Every row gives one point. The window is the flat piece filled in between its corners: a triangle in 3 columns, a solid with four corners in 4, and so on. A path goes straight from each point to the next, and from the last back to the first. List the points from which the path goes on through the window.
(in the rows, 128 means zero)

Window (4 x 4):
[[120 182  96 137]
 [ 97 120 101  93]
 [105 105 158  80]
 [174 154 140 101]]
Path:
(1): [141 125 143 123]
(2): [120 169 140  67]
(3): [129 186 110  98]
(4): [143 150 102 155]
(5): [108 135  94 131]
(6): [114 165 115  83]
(7): [117 154 150  71]
(8): [132  97 137 118]
(9): [141 115 109 137]
(10): [121 185  97  89]
(11): [131 175 131  67]
(12): [142 123 126 111]
(13): [133 160  98 157]
(14): [105 194 104 101]
(15): [151 170 143  58]
(16): [180 119 146 121]
Through the window after points: 5, 7, 11, 13

Window:
[[156 176 159 156 177  80  85 141]
 [115 129  75 176 135 133 125 192]
 [122 170 135 177  69 152  96 150]
 [160 168 129  79 142 149 148 172]
 [191 150 142 164 159 126  99 118]
 [136 108 103  91 136 119  95 181]
 [104  82 180 100 158 145 111 120]
 [107 145 136  81 114 212 102 129]]
Path:
(1): [121 126 108 117 120 138 124 140]
(2): [149 106 154 133 151 179  92 180]
(3): [158 143 171 124 147 175 101 201]
(4): [118 134  98 106 117 111 122 108]
(5): [122 139  93 123 108  99 113 110]
(6): [148 144 156 123 139 173  93 213]
(7): [152 167 160 153 152 132  93 148]
(8): [123 179 144 146 147  95 126  91]
(9): [121 157 113 120 125 108 126 125]
(10): [131 136 141 121 142 143  96 183]
(11): [162 136 171 139 161 127  78 191]
(12): [121 150  95 119 136  97 112 120]
Through the window after points: 3, 5, 11

Window, 11 rows:
[[153 188 176  83 150  77 148 112 120 135 166]
 [ 95 167 154  74 173  90 105 100 135 123 149]
 [151 172 153  65 214 129 111 126  89 131 163]
 [139  61 142 109  92 139 141  83 177 126 116]
 [107 162 164 171 125 115 124 104  74 191 225]
 [145 125 151  53 126 130  91 171 195 114 143]
 [ 97 122 111 127 176 105 177 121  83 210 183]
 [143  77  89 146 103 109 121  96 141 197 101]
 [125 181 130 174 126 146 140 101 156 165 205]
 [130 129 117  65  72 147 122 118 159 110 110]
 [139 108 121 111 108 112 120 141 161  75 118]]
Path:
(1): [108 154 168 116 116 144 130 130 144 155 116]
(2): [130 152 173 133 132 113 132 137 123 144 129]
(3): [136 153 119  89 130 104 135  92 133 136 200]
(4): [140 115 132  72 114 119 111 124 164 125 157]
(5): [129 159 179 113 133 152 132 160 166 129  82]
(6): [127 156 160 105 150 139 143 128 140 161 106]
(7): [134 114 107  85 127  98 119 106 138 121 171]
(8): [142 118 117  90 131 117 116 106 142 129 160]
(9): [107 136 162 130 133 149 127 151 139 131  82]
(10): [131 142 160  80 151 130 112 151 145 129 136]
(11): [167 129 100  78 142 107 106  99 143 117 192]
(12): [150 122 107  88 122 103 122  94 133 137 183]
Through the window after points: 2, 4, 10

Window (14 x 14):
[[188 145 120 148 201 132 138 197  22 117 179  92 143 187]
 [186 107 123 119 170 126 201  96 152 172 108 103 113 131]
 [123 136 159 133 155 107  83 100 147 140 124  95  88 115]
 [160 139 103 128 107 140 112 126 118  67 208 119 139 120]
 [125 157  90 224 152  60 143 181 214 156  79 151 101 104]
 [135 137  90 128 163 112  95 127 117 104  63 124 112 142]
 [141 138 156 115 113 154 117 148 159 138 122 136  74 111]
 [146 140 152 108 173 146 139 130 180  72 171 133 117 143]
 [141 169 129 127 156 149  86 117 172 153 154 169 122  95]
 [ 98 168 143 102  86 104 102 142 179 124 129 119 165 113]
 [ 14 102 202 144  64 149 232  61 111 144 113 166 138  85]
 [ 51  78 158 157 115 159 133 146 163 148 120 123 148 107]
 [171 108 198 175 136 124  98 153 100 155  97 130 166 131]
 [157 169 153 174 155 166 131 136 155 141 105  98 128 100]]
Path:
(1): [ 91 127 165 146  98 153 163  79 143 158 121 133 124 144]
(2): [ 67 110 174 135 122 120 174 118 121 116 122 145 129  66]
(3): [133 119 155 110 167 102 150 153 149 121 110  95 112  42]
(4): [123 135 143 165 119 164 138 105 148 173 117 148 124 193]
(5): [139 135 133 183 109 140 111 113 155 142 104 133 128 197]
(6): [131 134 147 110 157 108 114 160 116 118 117 117 143  73]
(7): [128 127 139 103 141 108 144 147 141 112 127 128 138  58]
(8): [130 149 134 164 110 149 124  98 149 153 134 119 129 197]
(9): [123 133 149 160 120 151 140 117 146 148 144 121 128 161]
(10): [133 131 157 127 151 130 139 144 145 121 143 128 126  82]
(11): [160 145 124 126 173  91 125 153 107  99 127 122 111  53]
(12): [162 159 126 155 124 146 128 128 144 139 152 123 126 210]
(13): [127 137 143 162 117 140 123 105 151 144 130 113 143 181]
(14): [129 132 146 129 150 115 137 136 129 122 127 129 137  73]
(15): [152 125 165 138 154 122 119 146 125 127 115 126 135  81]
(16): [156 133 150 176 118 147 113 125 132 158 130 128 150 184]
Through the window after points: 1, 5, 7, 15

Window (14 x 14):
[[138 120  71 110 129 146 106 137 133 102 156 143 111 113]
 [188  34  84 152  61 148 139  49 145 206  89 159 123 237]
 [153 138 115 118 124 119  73 128 150 155  91 131 126 127]
 [112 170  76 117 161 112  87 136 116 130 154 153 165 117]
 [138 107 134 144  60 125 106 137 180 165 160 118 180 133]
 [ 82 162 108 222 125 148 160  49 154 101 132  61  82 126]
 [ 92 118 147 158 117 172  77  93 106  94 166 141 133 152]
 [134 150 142 120 144 131 155 130  31 116 149 112 102 114]
 [ 66  49 135 194 183  97 124 199 152  88 137 152 152 130]
 [ 69 140 115  95 103 109 106 122 112 118 158 127 120 109]
 [123 127 114  81 204 129 108 161 132 158 155 132 126 127]
 [149 130 130 105 164  71 100  95 128  84 133  84 151 121]
 [143 134 132  89 129 117 164 118 112  92  78  59 168 151]
 [125 151 113 114 148 109 144 112 188 112 126 169 135 104]]
Path:
(1): [128 162 109 133 141 112 117 135 118 110 150 126 114 161]
(2): [107 118 111 123 156 141 119 106 107 143 135 122 154  77]
(3): [116  90  81 140 157 139 116  82 127 150 131 119 175  74]
(4): [120 166 143 142 112 115 135 126 151 104 134 114  71 190]
(5): [131 129 121 139 123 125 104 121 136 127 136 121 130 171]
(6): [126 102 118 113 134 144 116  98 117 125 119 131 141 112]
(7): [109  82 102 134 150 149 135  57 118 128 115 120 152  81]
(8): [150 134 114 135 124 121 110 139 154 130 140 131 133 158]
Through the window after points: 1, 3, 5

Window (14 x 14):
[[115  41  95 177  55 113 176 166 100  88 161  53 186 107]
 [144 172 134 109 118 120 191  95  91 146 112 130 142  82]
 [159  87  81 143 101 167 137 175 155 213 120 111 166 120]
 [116 144 118 167 161 142  94 106 117  92 104 136 136 127]
 [174 130 205  98 189 118 197 150  78 138 122 120 193 106]
 [158 127 147  69 166  85 127  92 112 132 145 190 129  81]
 [ 80 132  58 118 126 144 151 171 100 168 151 147  93 135]
 [131 122 171 114 161 156 157 104 124  96 151 152 146  85]
 [217 182  94 141 125 126 160 114 129 156 183 102  99 106]
 [109  61 126 140 184 141 168 102 160 134  94  97  70 147]
 [111 127 138 115 114 144 143 136  61 139 136  90 109 100]
 [138 133 159 121 140 130 157 213 112 143 120 167 109  90]
 [120 118 163 132 150 115 148 108 169 147 141 118 100 152]
 [125 116 112  84 103 132 151 169 163  85 137  90 131 106]]
Path:
(1): [191 125 128 116 113 160 162 135  92 128 115 171  90 159]
(2): [163 102 131  96 107 153 171 137 104 135 122 138 115 137]
(3): [115 135 125 124 148 111 168 146 117 171 152 103 133  78]
(4): [133 146 120 137 137 122 147 138 113 150 154 114 149  72]
(5): [158 126 129 112  99 135 166 149  98 116 137 132 132 133]
(6): [176 133 128 127 110 177 166 123 102 111 118 151 124 152]
(7): [ 91 134 107 139 162  93 123 133 133 152 152 100 120  86]
(8): [109 135 138 117 155 128 142 140 126 156 139 102 141  75]
Through the window after points: 6

Window (14 x 14):
[[169 127 162 120 152 147 144 172 117 134 174 142  98 124]
 [125 132 150 111 160 167  89 155 130  66  73 193 190 145]
 [115  87 118 123 143 129 143 149  97  67 164 183 139 103]
 [142  95 123  61 119 107 179 137 173 148 116 144  93 104]
 [118 132 140 112 103  85 123 162 155 139 134 153  84  92]
 [135 154 101 125 134 192 143 106  85  80 123 161 139 114]
 [149 195  96 190 136 129 210 205 128 133 126 206 136 127]
 [172 143 135 155  95 111  66 103 125 133 125 162 171 191]
 [169 137 147 133 141  79 147 112 149 108 126 138  94 127]
 [ 99  83 134 111 187 209 119 105 179 120 101  67 120 158]
 [131 102 109  89 175 108  91 143  87 121 145 180 123 102]
 [105 152 160 127 138 139 134  97  98 120 123 180 181 138]
 [180 180 113 149  95  65 108 117 128 122 156  53 168 175]
 [114 104 132 118 133 148 201 192 120 139  51 177  82 117]]
Path:
(1): [100 139 125  87 173 115 121 156 117  87 135 183 104 201]
(2): [111 135 126 104 138 110 134 145 140 116 142 133  97 182]
(3): [165 115 140 131 127 122 125 139 143 135 104 142 157 106]
(4): [161  99 134 120 132 132 147 146 142 129 110 133 146  77]
(5): [124 125 124  83 136 111 139 136 139 123 127 168 103 139]
(6): [115 136 124 101 159 141 139 153 129  98 115 196 101 155]
(7): [131 111 141 124 146 149 147 143 125 121 109 178 138 102]
(8): [148 122 127 129 140 137 123 137 116 126 117 163 157  87]
Through the window after points: 4, 8

Window, 14 rows:
[[152 143 115 127 119 148 151  69 156  99 101 145 140 126]
 [189 114 143 168 123 134 102 106  83 138 156 107 153 138]
 [168  87 184 165 138 115 121 135 167 136 137 166 133 106]
 [174 105 167 127 128 155 143 129 132 171 130 163  88 152]
 [128 122 131 122 152 135 141 135 148 121 154 124  90 118]
 [130  86 156 173  83 169  74 140  97  74 165 213 124 126]
 [ 96 101 129  79 105 113 157 154  70 150 144 113 186  91]
 [165 107 172 122 115  74  49 165 153  95  88 137  71  99]
 [ 35 104 102  99 111 150 121 106  97 137  92  60 159 119]
 [132 148 148 140  80  88 101  21 160 108 115 103 103  78]
 [105 171 128 169  76  50 159 164 191 110 108 129 109 122]
 [120 157 103 117  92 148  72  74 144 148 129  87 164 110]
 [126 119 225  68 165 150 135  51 154 125 140 135 139 160]
 [ 93 142  92 108 165 123 112  96 116 162 101 140 132 142]]
Path:
(1): [111 173 171 148 137 168 103 126  87 149  97  94 143  91]
(2): [118  94 115 112 112 109 119  95 134 111 143 129 144 134]
(3): [118  91 124 110 133 108 110 102 138 139 126 151 125 139]
(4): [127 157 153 141 143 152 120 110 122 132 117 137 136 117]
(5): [121 162 167 132 133 170 126  99 115 137 123 128 142 104]
(6): [144  82  92 121  99  87 136  90 147 114 132 129 132 143]
(7): [ 78  86  94 100  95 132  90  96 143 122 115  95 146 150]
(8): [ 88 154 150 133 131 149 147 119  86 143 102  94 145  82]
Through the window after points: 3, 7

Window (14 x 14):
[[ 99 104 130  95 193 142 154 106 106 128 144 132 176 184]
 [145  70 135  65 130  98 137  94 100 196 159 127 137 165]
 [118  69 121 101 104 195 115 145 118 108 107 115 161 109]
 [121 131  88 172 120 123  77 164 184 149  83 134 159  95]
 [166 173  80 123 172  76 144 120  85 183 140 144 121  92]
 [ 85  96 138  74 141 122  91 191 152 138  84 173 133  95]
 [155 112 122  94  66 104 129  66 100  93  87 142 139 123]
 [150 142 160 152 123  91 136 130 163 162  65 125 102 117]
 [ 81  82 137 146 147 206  71 112 140 136 126 121 114 168]
 [164 128 142 165 184  91  86 128 118 115 154 115 102 117]
 [183 131 154 106  41 148  91 136 103  75 149 149 115 142]
 [ 71  94 141 122  85 122 147 111 185 142 118 130 121  85]
 [119 161  81 100 129  54 153 146 126 135  95 101 114 111]
 [122 173 156 186  66  89  97  95  73 151 164  73 123  99]]
Path:
(1): [130 136 136 108 117 115 113 108 134 146 123 120 142 117]
(2): [123 106 100 166 104  98 109 163 111 144 119 123 117 122]
(3): [ 95  83 132 148 101 109 121 147 130 142 118 155 134 138]
(4): [134 140 120  83 108 159 121  88 134 125 108  95 131  97]
(5): [126 145 136 103 131 132 113 113 183 162 132 115 168 113]
(6): [118  86  87 181 123 123  90 156  85 126  87 148  96 127]
(7): [118  84 122 145 104  90 137 157 113 139 118 137 123 113]
(8): [133 168 143  61 139 152  91  92 151 119  91 132 137 134]
Through the window after points: 1, 5, 7

Window (14 x 14):
[[145 148 139 123 138 129 147 134 104 199  65 107 127 127]
 [111 136 157 141  84 133 188  94  74 109 154 125 132  97]
 [113 143 156 163 146  82 155 111 119 144  97 117 197 117]
 [ 93 118  91 188 160  81 123 108 100 165 155 146 147 100]
 [152  88 135 140 140 115 150 142 171 133 122 130  71 165]
 [111 191 157 147  82 143 180 179 108 107  41 102  88 147]
 [131 111 102 122  72 114 107 148 135 115 142 133 138 105]
 [138 129 143  88 112  57 127 131 132 174  48 139 101 110]
 [147  60 180  95 156  81 127 159  75 103 149 169  95 174]
 [188 159 123  95 160  33 131 147  93 155  84 163 127  58]
 [116  99  79 112 137 149 149  97 126 119 106 135 106  87]
 [103 113 114  85 143 128 147 126 127 146 138 128 108  28]
 [107 170 115  98 142 128 129  90 156  84 185 182 112 101]
 [ 98 104 133 151  89 175 140  93 171 144 123 178 156  65]]
Path:
(1): [ 83 101 107 126 125 128 197 142 110 173 143 150 139  93]
(2): [169 156 150 123 110 118  86  87 127  88 100 130  87 107]
(3): [101 137 141 150 150 111 112 129  98 135 101 102 114  62]
(4): [134 129 128 103 124 117 178 108 138 139 125 168 125 117]
(5): [113 139 108  99 162 118 179 139 141 162 145 159 113 133]
(6): [133 102 140 145 102 103  94 103 108 118  88 114 115  61]
(7): [120 120 174 141 133 123  82 124 132  72 124 128  80  73]
(8): [132 112 103 107 121  94 190 126  99 159 124 161 147 135]
(9): [111 127 118  53 144 132 179 154 150 148 122 164 132 114]
(10): [148 134 153 190  92 104  96  88 114  99 109 109  96  92]
(11): [126 125 138 136 145 127 121 119 123 126  98 125 117  80]
(12): [111 121 122 111 121 117 167 130 114 138 148 142 130 101]
Through the window after points: 5

Window (14 x 14):
[[104 159 111 110 116 147 133 203  45  79 153  88 122 157]
 [ 97 168 188  90 146 192  95 139 120 143  64 120 120  44]
 [118 112 127 167 140 151 144 150 110 162  75 139 135  78]
 [136  73  83  90 123 110 151 140 111 196 149 146 152 157]
 [105  94 169 112 161 121 153  85  83 157  54 120 135  66]
 [148 116 127 136 105  72 155 116 128 177 145 149 189 159]
 [162 159  62 116  98 105 146 138 104 161 146  87 120 148]
 [134  93 150 138 145 178 118  89 102 154  94 109 159 120]
 [153 132  99 129 164  86 129 146 127 155 155 126 109 178]
 [197 105  87 100 126  91 136 146 144 130 111 136 155 140]
 [129  72 142 132 129 111 144 125 136 156 146  95 142  87]
 [143 131  96 108  80 106 158 169 143 132 127 107  97 207]
 [160 178 182  89 168 203 186 164 132 146  75 103 125  90]
 [126 187  70  95 114 157 180 158 128  74 170 130 102 174]]
Path:
(1): [173 116 116 127 133 146 149 169 111 170 135 145 107 132]
(2): [138 124 161 159 104 121 149 156  64 151 142 169 122 149]
(3): [116 140 112  83 142 151 127 150 123 131 111  91 133 109]
(4): [ 99 141 148 105 140 152 141 127 123 127  87  72 143 121]
(5): [163 138 146 112 153 143 134 148 110 170 112 168 110  88]
(6): [159 104 140 106 114 140 147 147 111 131 120 143 116 101]
(7): [ 89 120 128 135 161 124 140 106 108 167  88  90 156 114]
(8): [120 146  94 138 138 107 157 129 103 174 109  33 175 135]
(9): [148 106 142 103 110 141 145 140 128 129 128 172 128 122]
(10): [154 109 161 115 136 122 134 132 104 155 144 160  63  92]
(11): [135 120  76 120 121 117 141 144 140 152  77  72 222 180]
(12): [ 89  88 139 111 180 153 151 131 143 168 113 104 211 127]
(13): [178 113 130 146  84 115 127 117  96 136 129 117  75  99]
(14): [167 114 159 142 125 155 154 119  81 124 126 144 104 107]
(15): [112 123 119 114 139 133 120 127 136 171  96 105 174 129]
(16): [ 80 151 104 105 114 107 128 113 133 113 103  78 175 124]
Through the window after points: 2, 4, 6, 12, 14

Window:
[[ 95 146  98  91 112 249 148 117 168  89 124 119 173 153]
 [128 128 126 145  47 109 149 163 137 106 140 148 160  64]
 [ 64 162 152 102  67 102  79 162 109 182 108 179 126 111]
 [ 81  92 123  86 186 122 154 116 161 166  93  97 114 144]
 [ 59 112  85 108 150 104 102 128 131 174  95 109 184 145]
 [151 202 124 136 138 130  65  51 178 122 110 130  90 129]
 [147 123 119  52 139 100 130 134  97 121 117 133 135  63]
 [145  80 142 107 186 171  89 102 155 110  67 111  95 127]
 [133 101  87 163 117  75 186  99  68 127 135 125 123 122]
 [ 67 144 137 123 162  91 105 141 155  82 125 150 185 143]
 [133 131 130  92 124 114 162 135  93 139  82  74 130 125]
 [100 108 119 166 108 148 112 204 116  80 200 103 136 111]
 [121 171  92 133 140 115 181 135 124 161 101 162 193 122]
 [109  58 190 134 196  76  79 100 142 159 140 126 160 135]]
Path:
(1): [138 107  97 115 115  63 122 149 145 128 144 144 123 179]
(2): [ 99 120 115 147 131 125 149 124  97 120 129 115 148 100]
(3): [ 76 145 114 134 154 166 129 126 128 119 108  95 144  99]
(4): [146  83 126  91 104 122 111 150 163 106 152 158 149 178]
(5): [146 117 105  91 105  92 124 190 139 135 147 162 148 173]
(6): [ 75 122 131 153 129 134 121 105 127 125 114 101 160  69]
(7): [ 90 134 128 148 134 135 154 112 112 136 105 105 140  85]
(8): [161  88  90  92 131 123 130 160 133 144 147 133 117 170]
(9): [168 131 103  96 123 110 120 166 176 108 117 148 138 181]
(10): [ 74 122 143 147 162 132 106  76 117 140 125 128 141  73]
(11): [ 88 142 169 140 107 132 138 123 134 101 107 113 152  49]
(12): [163 122  61 106  96 126 118 146 149 137 151 164 143 177]
(13): [118 114 117 106 132  89 127 131 134 130 110 128 138 139]
(14): [ 77 140 154 140 169 121 118 131 117 144 113 112 139  90]
(15): [ 96 114 152 115 160 151 132  93 136 150  98 110 120  80]
(16): [146 106 115  92 146 125 108 138 133 106 103 128 129 129]
Through the window after points: 1, 3, 5, 11, 15
